Each row of a before or after table is a point. One or more steps were done to the points. Then noise was added and the rows were shuffled. The steps act on columns, c1 being the first. What was done? A step turns or swaps two columns, mirrors them in a line or flattens them onto one, adds a multiple of one to another, or multiplies or shifts one. Angles are multiples of 10 degrees, from the lower column toward the higher: turns from -170 to 170, lines from 10 to 170 but not 90. Use the fewest steps. Two steps may share a column if one is a turn and the other turns, adds or multiplies; they go together, in the order done. Otherwise the lowest column goes first.

Before:
0:  0.25  0.51  0.25
1:  0.10  0.07 -0.35
2:  0.44  0.41  0.19
3:  0.14 -0.09 -0.11
4:  0.48 -0.19 -0.07
5: -0.27 -0.27  0.02
6:  0.15  0.34 -0.22
7:  0.10  0.52 -0.30
8: -0.29  0.24  0.38
9:  0.20 -0.14  0.30
10:  0.28  0.42 -0.34
11:  0.44 -0.17  0.39
12:  0.50 -0.34 -0.37
13: -0.30 -0.38  0.32
After, 14 rows:
0:  0.24 -0.11 -0.40
1: -0.50  0.09 -0.48
2:  0.07 -0.11  0.53
3:  0.29  0.51  0.06
4:  0.00 -0.08 -0.32
5: -0.46  0.19 -0.18
6: -0.05 -0.10  0.41
7: -0.50 -0.42 -0.13
8: -0.09  0.19  0.32
9:  0.04 -0.54  0.15
10:  0.28  0.21 -0.06
11:  0.25 -0.43  0.13
12: -0.05  0.16  0.02
13: -0.11 -0.19  0.56
Steps: shift c1 by -0.20; turn c2 and c3 by 140 degrees

Before (10 x 9):
0: -0.05  0.47 -0.14  0.01 -0.13  0.05 -0.18 -0.14 -0.01
1: -0.30 -0.36 -0.52 -0.14 -0.47 -0.47  0.78  0.37  0.26
2: -0.66 -0.40 -0.05 -0.17 -0.15 -0.13  0.06 -0.67 -0.16
3: -0.21  0.22  0.09  0.42  0.07  0.20 -0.21  0.02  0.14
4:  0.02  0.39 -0.11  0.45 -0.02 -0.30 -0.08 -0.24  0.17
5: -0.23  0.06  0.36  0.08 -0.46 -0.07  0.73  0.30 -0.25
6: -0.28  0.32  0.21 -0.02  0.13 -0.29 -0.32 -0.16  0.08
7:  0.08  0.01  0.16  0.08  0.14  0.05  0.28  0.01 -0.14
8:  0.10  0.17  0.23  0.35 -0.11 -0.03 -0.26  0.17 -0.34
9:  0.24  0.21  0.49  0.22 -0.20  0.13 -0.22 -0.04  0.08
After:
0:  0.04  0.38 -0.13  1.12 -0.03 -0.30 -0.09 -0.21  0.18
1: -0.26  0.33  0.22 -0.05  0.13 -0.30 -0.34 -0.14  0.07
2: -0.33 -0.35 -0.51 -0.34 -0.48 -0.47  0.78  0.39  0.26
3:  0.10  0.02  0.15  0.23  0.12  0.05  0.28  0.02 -0.13
4: -0.21  0.24  0.09  1.06  0.07  0.21 -0.22  0.02  0.13
5: -0.24  0.06  0.35  0.20 -0.48 -0.05  0.71  0.30 -0.23
6:  0.10  0.19  0.23  0.88 -0.09 -0.02 -0.23  0.17 -0.35
7:  0.24  0.20  0.48  0.55 -0.21  0.13 -0.23 -0.05  0.06
8: -0.67 -0.41 -0.05 -0.42 -0.17 -0.13  0.04 -0.68 -0.12
9: -0.05  0.46 -0.15  0.03 -0.12  0.05 -0.18 -0.15  0.00
Steps: multiply c4 by 2.5

Before:
0: -0.50 -0.03 -0.36 -0.44  0.39 -0.07 -0.14  0.29  0.34 -0.26  0.04  0.30 -0.26  0.44
1:  0.08  0.45  0.64  0.23 -0.41  0.36 -0.12 -0.52  0.06 -0.01 -0.58 -0.21  0.24  0.20
2:  0.12  0.69  0.19  0.11 -0.27 -0.11 -0.26 -0.68 -0.22 -0.02 -0.03 -0.47  0.31  0.31
3: -0.56 -0.39  0.01 -0.15  0.56 -0.16 -0.39  0.14  0.30  0.21  0.54  0.47  0.00  0.17
4: -0.41 -0.20  0.07 -0.42  0.27 -0.39  0.00  0.02 -0.07  0.03  0.08  0.72  0.12  0.61
5:  0.23  0.62  0.35 -0.22 -0.06  0.36  0.25 -0.41 -0.24 -0.24  0.08 -0.08  0.25 -0.24
6: -0.05  0.11  0.09 -0.24 -0.18 -0.22  0.10 -0.12 -0.34 -0.02 -0.26 -0.20 -0.12 -0.43
7:  0.37 -0.23  0.02 -0.17  0.39 -0.52  0.08  0.11  0.41 -0.28 -0.07  0.28 -0.13  0.21
8: -0.47  0.06 -0.14 -0.34  0.04 -0.19  0.12  0.16  0.53  0.58  0.39  0.39  0.08  0.43
9: -0.13 -0.04 -0.42 -0.27  0.18  0.26 -0.35  0.36 -0.14  0.65  0.33  0.51  0.09  0.38
10:  0.16  0.19  0.15  0.03 -0.15 -0.11  0.18 -0.30 -0.21 -0.28  0.14  0.23 -0.71 -0.08
11:  0.07  0.83  0.43  0.16  0.02 -0.21 -0.03  0.04 -0.22 -0.11 -0.19  0.06 -0.10 -0.15
12: -0.07  0.41  0.35  0.30  0.16  0.22  0.32 -0.32 -0.29  0.22 -0.17 -0.45  0.19  0.40
13: -0.44  0.14 -0.54  0.31 -0.09  0.16  0.05  0.05 -0.11  0.24  0.28  0.48  0.42  0.01
After:
0: -0.51 -0.06 -0.01 -0.16  0.39 -0.07 -0.12 -0.51  0.33 -0.26  0.34  0.29 -0.25  0.45
1:  0.11  0.69  0.01 -0.40 -0.25 -0.14 -0.25  0.60 -0.22 -0.01 -0.19 -0.46  0.32  0.30
2: -0.45  0.13  0.18  0.25 -0.13  0.14  0.05  0.18 -0.10  0.23  0.59  0.47  0.42  0.02
3:  0.24  0.62  0.13 -0.42 -0.04  0.37  0.21  0.16 -0.23 -0.24 -0.33 -0.09  0.24 -0.25
4:  0.35 -0.21 -0.08 -0.05  0.40 -0.53  0.08 -0.21  0.39 -0.31 -0.04  0.25 -0.14  0.19
5:  0.07  0.41 -0.43 -0.16 -0.42  0.39 -0.12  0.55  0.09 -0.03 -0.71 -0.21  0.23  0.17
6:  0.13  0.19  0.16 -0.16 -0.16 -0.11  0.13  0.23 -0.19 -0.28 -0.14  0.23 -0.71 -0.08
7:  0.05  0.84 -0.12  0.13  0.00 -0.21 -0.01  0.09 -0.22 -0.13 -0.45  0.05 -0.09 -0.16
8: -0.56 -0.41  0.53 -0.04  0.57 -0.16 -0.40 -0.19  0.28  0.20  0.08  0.50 -0.01  0.17
9: -0.05  0.42 -0.12 -0.01  0.13  0.21  0.31  0.46 -0.27  0.23 -0.38 -0.46  0.18  0.42
10: -0.48  0.05  0.38 -0.16  0.06 -0.17  0.13 -0.34  0.53  0.59  0.19  0.39  0.06  0.44
11: -0.12 -0.04  0.29  0.00  0.18  0.26 -0.34 -0.46 -0.13  0.65  0.51  0.48  0.13  0.39
12: -0.42 -0.17  0.08 -0.32  0.27 -0.40 -0.01 -0.26 -0.05  0.03 -0.08  0.74  0.14  0.64
13: -0.04  0.09 -0.24 -0.28 -0.18 -0.23  0.10 -0.06 -0.34  0.00 -0.14 -0.20 -0.13 -0.45
Steps: turn c3 and c11 by -80 degrees; mirror c4 and c8 in the line at 20 degrees

Before:
0:  0.38 -0.24  0.10  0.29  0.02  0.23  0.76  0.02  0.09  0.30  0.36  1.42  1.18  0.23 -0.39  0.42 -0.48 -0.41  0.06 -0.07  0.10 -0.20 -0.04  0.00  0.00  0.05 -0.05 -0.02  0.20 -0.35  0.36 -0.11
1:  0.04 -0.05  0.45  0.44  0.10  0.04 -0.03 -0.02 -1.29  0.33  0.37 -0.04  0.30 -0.60 -0.07  0.29  0.13  0.12  0.35 -0.13  0.70  0.64 -0.52  0.17  0.08 -0.21 -0.13  0.32 -0.26 -0.39  0.23 -0.44
2:  0.14 -0.05  0.21 -0.01 -0.13  0.10 -0.20 -0.49  0.14 -0.98  0.41  0.13  0.07 -0.21 -0.04 -0.12  0.01 -0.03  0.37  0.21 -0.32 -0.22  0.19  0.15  0.14 -0.09  0.04  0.11  0.44  0.61  0.58 -0.07
3:  0.31  0.06 -0.23 -0.41 -0.05 -0.05  0.15  0.29  0.27  0.15 -0.50 -0.10  0.07  0.08  0.09 -0.06  0.15 -0.09  0.10  0.38 -0.21 -0.15  0.05  0.12  0.10 -0.17  0.06 -0.09 -0.19 -0.13  0.15  0.17
4:  0.20 -0.22  0.45  0.40  0.02  0.16  0.03  0.24  0.37  0.39  0.36 -0.06  0.26  0.20  0.09  0.31  0.28 -0.30  0.15  0.43  0.10 -0.17 -0.10 -0.11 -0.25  0.05  0.01  0.58  0.01 -0.13 -0.06 -0.12
5:  0.27 -0.46 -0.07  0.09 -0.20 -0.25 -0.07  0.13 -0.44  0.10  0.39  0.09  0.38  0.02  0.15  0.16  0.20 -0.15  0.06  0.21  0.29  0.10 -1.33  0.33 -0.07 -0.09  0.09  0.31  0.36  1.02  0.33 -0.11
6: -0.04  0.10  0.22  0.03 -0.12  0.49 -0.27  0.23  0.26  0.28  0.33  0.56 -0.03  0.15 -0.04  0.05 -0.64 -0.19 -0.07  0.46 -0.32  0.14  0.06  0.22 -0.13 -0.22  0.77 -0.07 -0.16 -0.08 -0.32 -0.34
7:  0.24  0.09  0.43  0.39 -0.03  0.59 -0.26  0.22 -0.28  0.36  0.23  0.09  0.29  0.26 -0.35  0.30  0.07 -0.32  0.28  0.00 -0.22 -0.14  0.19 -0.18 -0.04 -0.07  0.43  0.60 -0.10 -0.24  0.15 -0.15
8:  0.25  0.08  0.16 -0.52  0.10  0.54 -0.22  0.17  0.24  0.06  0.39 -0.07  0.12 -0.21 -0.32 -0.12  0.14 -0.43 -0.62  0.19  0.08  0.10  0.19 -0.12  0.52  0.46  0.32 -0.07  0.19 -0.16  0.43 -0.06
9: -0.20 -0.20 -0.22 -0.41 -0.79 -0.10 -0.04 -0.19  0.31  0.33  0.25  0.30 -0.04  0.14  0.14 -0.02 -0.19  0.19  0.39  0.46 -0.10 -0.14 -0.11 -0.04 -0.20 -0.02  0.06  0.09 -0.08  0.05  0.50 -0.43
10:  0.16 -0.44  0.07  0.33  0.08 -0.25 -0.03 -0.48 -0.31  0.44  0.17  0.01 -0.04  0.21 -0.64  0.14 -0.11  0.21 -0.06  0.47 -0.22 -0.08  0.01 -0.09 -0.15 -0.03  0.18  0.04 -0.16 -0.35  0.44 -0.34
11:  0.29  0.07 -0.15  0.13 -0.25 -0.01 -0.27  0.19 -0.14 -0.49  0.42  0.77  0.38  0.25  0.14 -0.10  0.28 -0.44  0.28  0.44 -0.19  0.36  0.20 -0.12 -0.10 -0.20 -0.20  0.09 -0.16 -0.34  0.54 -0.27
12:  0.28  0.04  0.45 -0.26 -0.02  0.01 -0.05  0.16  0.31  0.41  0.30 -0.08  0.42  0.19 -0.17  0.06  0.01 -0.27  0.08  0.36  0.07 -0.30  0.08  0.00 -0.19 -0.23  0.22  0.10  0.76 -0.36  0.61 -0.33
13: -0.23 -0.47  0.39  0.09  0.10 -0.16 -0.24  0.12  0.15 -0.13 -0.13 -0.09 -0.05 -0.09 -0.57  0.43  0.25 -0.33 -0.22 -0.71 -0.27 -0.29  0.02 -0.12 -0.10 -0.09 -0.22  0.53  0.31  0.19  0.16  0.11
After, 14 rows:
0:  0.32  0.06 -0.24 -0.38 -0.07 -0.04  0.16  0.28  0.26  0.19 -0.50 -0.06  0.04 -0.07  0.12 -0.05  0.14 -0.05  0.08  0.39 -0.18 -0.15  0.05  0.09  0.10 -0.16  0.06 -0.12 -0.16 -0.12  0.17  0.16
1:  0.05 -0.07  0.46  0.46  0.09  0.05 -0.04  0.02 -1.29  0.31  0.37 -0.05  0.30 -0.45 -0.07  0.30  0.12 -0.08  0.35 -0.16  0.73  0.63 -0.54  0.19  0.09  0.13 -0.12  0.35 -0.30 -0.43  0.23 -0.44
2: -0.21 -0.19 -0.22 -0.40 -0.80 -0.06 -0.05 -0.17  0.32  0.34  0.24  0.27 -0.01  0.07  0.14 -0.01 -0.18  0.13  0.39  0.48 -0.16 -0.13 -0.13 -0.07 -0.20 -0.06  0.06  0.20 -0.09  0.04  0.52 -0.42
3:  0.27  0.01  0.45 -0.24 -0.03  0.02 -0.01  0.19  0.30  0.40  0.27 -0.08  0.45 -0.07 -0.20  0.02 -0.02 -0.32  0.11  0.38  0.08 -0.26  0.06  0.00 -0.18 -0.24  0.25 -0.13  0.74 -0.35  0.59 -0.31
4:  0.11 -0.04  0.18 -0.03 -0.12  0.12 -0.14 -0.48  0.14 -0.96  0.39  0.10  0.09 -0.18 -0.03 -0.12  0.04 -0.10  0.40  0.23 -0.34 -0.20  0.19  0.16  0.13  0.00  0.02  0.06  0.46  0.64  0.59 -0.10
5: -0.03  0.12  0.22  0.04 -0.11  0.48 -0.27  0.27  0.27  0.26  0.37  0.53 -0.03 -0.05 -0.06  0.01 -0.64 -0.13 -0.06  0.44 -0.33  0.16  0.06  0.20 -0.15 -0.23  0.79 -0.20 -0.14 -0.08 -0.34 -0.32
6:  0.26  0.07  0.43  0.39 -0.03  0.55 -0.26  0.21 -0.26  0.36  0.22  0.06  0.25  0.08 -0.37  0.29  0.06 -0.70  0.32  0.01 -0.20 -0.14  0.22 -0.17 -0.01 -0.19  0.44  0.15 -0.10 -0.27  0.16 -0.17
7:  0.26  0.09  0.16 -0.53  0.10  0.57 -0.23  0.13  0.24  0.04  0.35 -0.08  0.12  0.17 -0.31 -0.12  0.12 -0.39 -0.64  0.20  0.04  0.11  0.19 -0.13  0.53  0.46  0.27 -0.38  0.19 -0.14  0.44 -0.04
8:  0.28  0.09 -0.17  0.12 -0.28 -0.04 -0.24  0.19 -0.10 -0.46  0.44  0.76  0.37 -0.02  0.17 -0.07  0.25 -0.48  0.27  0.43 -0.22  0.31  0.20 -0.13 -0.10 -0.29 -0.20 -0.29 -0.20 -0.35  0.59 -0.29
9:  0.14 -0.44  0.04  0.34  0.09 -0.21 -0.04 -0.49 -0.33  0.44  0.17  0.02 -0.03  0.10 -0.61  0.18 -0.12  0.20 -0.04  0.47 -0.25 -0.11  0.01 -0.09 -0.13 -0.08  0.20  0.26 -0.15 -0.37  0.42 -0.35
10:  0.27 -0.50 -0.05  0.09 -0.15 -0.25 -0.12  0.14 -0.47  0.09  0.36  0.08  0.39 -0.02  0.14  0.18  0.21 -0.38  0.06  0.21  0.27  0.09 -1.34  0.33 -0.06 -0.09  0.11  0.15  0.36  1.02  0.31 -0.16
11:  0.38 -0.25  0.11  0.27  0.07  0.24  0.80 -0.01  0.08  0.29  0.32  1.37  1.19  0.18 -0.42  0.43 -0.50 -0.44  0.05 -0.08  0.15 -0.17 -0.07 -0.01  0.01 -0.07 -0.06 -0.34  0.20 -0.37  0.38 -0.14
12:  0.19 -0.25  0.42  0.40  0.02  0.19  0.06  0.25  0.38  0.42  0.38 -0.08  0.24  0.15  0.08  0.31  0.27 -0.67  0.13  0.44  0.10 -0.15 -0.10 -0.12 -0.26 -0.06  0.00  0.19  0.06 -0.12 -0.08 -0.08
13: -0.22 -0.46  0.36  0.10  0.10 -0.15 -0.26  0.09  0.15 -0.11 -0.11 -0.09 -0.02 -0.14 -0.55  0.44  0.26 -0.67 -0.21 -0.71 -0.23 -0.31  0.05 -0.13 -0.10 -0.02 -0.22  0.11  0.29  0.22  0.17  0.14
Steps: multiply c14 by 0.7; turn c14 and c26 by -40 degrees; multiply c18 by 1.3; turn c18 and c28 by 40 degrees
